Each row is a point. Each copy is the shape, with its points in the same order, turned, moved and blurred by noise. Is it also mirrored, or only turned?
(in the rows, 128 means zero)

Shape, 7 rows:
[[110  91]
 [164 133]
 [120 135]
 [136 117]
 [110 110]
 [114 134]
 [188 167]]
Copy 1:
[[156 142]
 [105  97]
 [115 141]
 [127 122]
 [142 147]
 [116 145]
 [ 68  78]]
Copy 1 is: mirrored
Copy 2, 7 rows:
[[ 84 157]
 [126 104]
 [133 147]
 [111 125]
 [106 157]
 [131 153]
 [162  78]]
Copy 2 is: only turned

Shape, 5 rows:
[[173 135]
 [ 93 118]
 [138 113]
 [108 172]
 [125 145]]
Copy 1:
[[ 96 157]
 [150  96]
 [111 122]
 [170 150]
 [142 138]]
Copy 1 is: mirrored
Copy 2, 5 rows:
[[ 93 133]
 [174 132]
 [129 120]
 [149 182]
 [138 153]]
Copy 2 is: mirrored
Copy 3, 5 rows:
[[ 96  94]
 [144 165]
 [134 115]
 [ 92 168]
 [110 141]]
Copy 3 is: mirrored

Shape:
[[135 164 142]
 [131 105 140]
 [128  86 114]
 [132 128 140]
 [113  95 121]
 [132 152 120]
 [ 55 148  97]]
Copy 1, 7 rows:
[[ 93 119 102]
 [121 140 140]
 [151 134 154]
 [111 133 127]
 [135 125 160]
 [112 108 107]
 [ 99  53 162]]
Copy 1 is: only turned
Copy 2, 7 rows:
[[ 99 143 110]
 [150 122 124]
 [160  90 117]
 [123 131 118]
 [149  96 133]
 [102 117 103]
 [ 77  66 161]]
Copy 2 is: only turned
Copy 3 (7 x 3):
[[ 97 135  91]
 [130 130 146]
 [154 112 151]
 [117 133 124]
 [140  97 144]
 [123 119  98]
 [117  44  99]]
Copy 3 is: only turned
Copy 4 (7 x 3):
[[136 154 141]
 [124  97 152]
 [ 94  84 156]
 [127 118 147]
 [ 99  87 140]
 [113 146 143]
 [ 77 130  74]]
Copy 4 is: mirrored

Shape, 9 rows:
[[143  83 148]
 [146 122  82]
 [105 149 152]
 [152  86 129]
 [104 142  87]
 [145 132  85]
 [163 146 143]
 [ 96 129 140]
 [108 141 150]]
Copy 1:
[[153  96 112]
 [109  99 171]
 [124 166 121]
 [143  89 129]
 [ 81 134 153]
 [109 109 174]
 [158 142 160]
 [112 148 111]
 [126 158 121]]
Copy 1 is: mirrored
Copy 2, 9 rows:
[[111  80 102]
 [159 147 101]
 [103 132 166]
 [130  91  93]
 [123 173 120]
 [156 144 110]
 [153 107 147]
 [ 92 132 141]
 [105 131 158]]
Copy 2 is: only turned
Copy 3, 9 rows:
[[129 134 182]
 [128 193 131]
 [122 102 105]
 [135 157 173]
 [ 96 160  99]
 [122 188 121]
 [173 134 127]
 [105 120 119]
 [125 107 111]]
Copy 3 is: mirrored
Copy 4, 9 rows:
[[ 91 136 160]
 [123 168  99]
 [131  85 123]
 [ 96 153 150]
 [121 128  73]
 [132 161  96]
 [156 134 148]
 [109  93 115]
 [125  92 126]]
Copy 4 is: mirrored

Shape (9 x 4):
[[ 86 104 124 137]
 [135 118 139 113]
 [111 167 108 124]
 [126 140 166  80]
 [ 97  90  98 164]
 [152 160 124 137]
 [139 159 113  85]
 [113 106 109 162]
 [128 126 176 102]]
Copy 1, 9 rows:
[[122 123 113 175]
 [109 138 149 129]
 [176 126 140 131]
 [119 165 178 133]
 [120  91  90 169]
 [149 127 136  96]
 [154 121 178 116]
 [130 107  95 151]
 [100 169 156 132]]
Copy 1 is: mirrored
Copy 2:
[[148 124 121  83]
 [143 129 138 137]
 [ 95 110 142 106]
 [145 129 191 138]
 [136 129  74  81]
 [ 97 101 132 147]
 [ 94 141 166 145]
 [134 120  92  99]
 [163 116 171 140]]
Copy 2 is: only turned
Copy 3:
[[149 100 145 166]
 [137 128 123 121]
 [ 88  92 123 140]
 [134 108 136  78]
 [146 114 129 201]
 [ 87 134 116 131]
 [103 100  94 104]
 [135 126 131 181]
 [142 128 147  93]]
Copy 3 is: only turned
Copy 4:
[[133 116 175 155]
 [154 130 127 132]
 [103 166 137 140]
 [180 168 120 146]
 [107  88 178 139]
 [111 143  98 135]
 [136 178 121 110]
 [110  97 154 141]
 [180 142 116 159]]
Copy 4 is: only turned

Shape:
[[108 147 143 148]
 [122 168 101  97]
 [182 133 135  80]
 [ 69 143 158 132]
 [169 101 134 102]
 [146 131 163 132]
 [127 162 117 106]
 [115 144 154 136]
 [177 108 127 114]]
Copy 1 (9 x 4):
[[166 147 134 137]
 [130  95 116 169]
 [ 64 129 119 143]
 [174 147 181 154]
 [ 81 126 137 103]
 [121 170 134 126]
 [132 116 124 165]
 [155 157 139 140]
 [ 81 127 120 106]]
Copy 1 is: only turned
Copy 2 (9 x 4):
[[ 98 107 146 152]
 [173 118 124 158]
 [158 144  84 103]
 [ 91 133 159 181]
 [142 150 114  90]
 [ 97 134 114 124]
 [154 117 123 147]
 [101 124 129 149]
 [143 132 119  81]]
Copy 2 is: mirrored
Copy 3, 9 rows:
[[149 125 152 103]
 [146 107 142 164]
 [ 81 153 151 167]
 [189 133 143  91]
 [ 84 163 124 142]
 [113 156 163 115]
 [138 111 146 144]
 [142 129 154 110]
 [ 73 144 129 136]]
Copy 3 is: mirrored
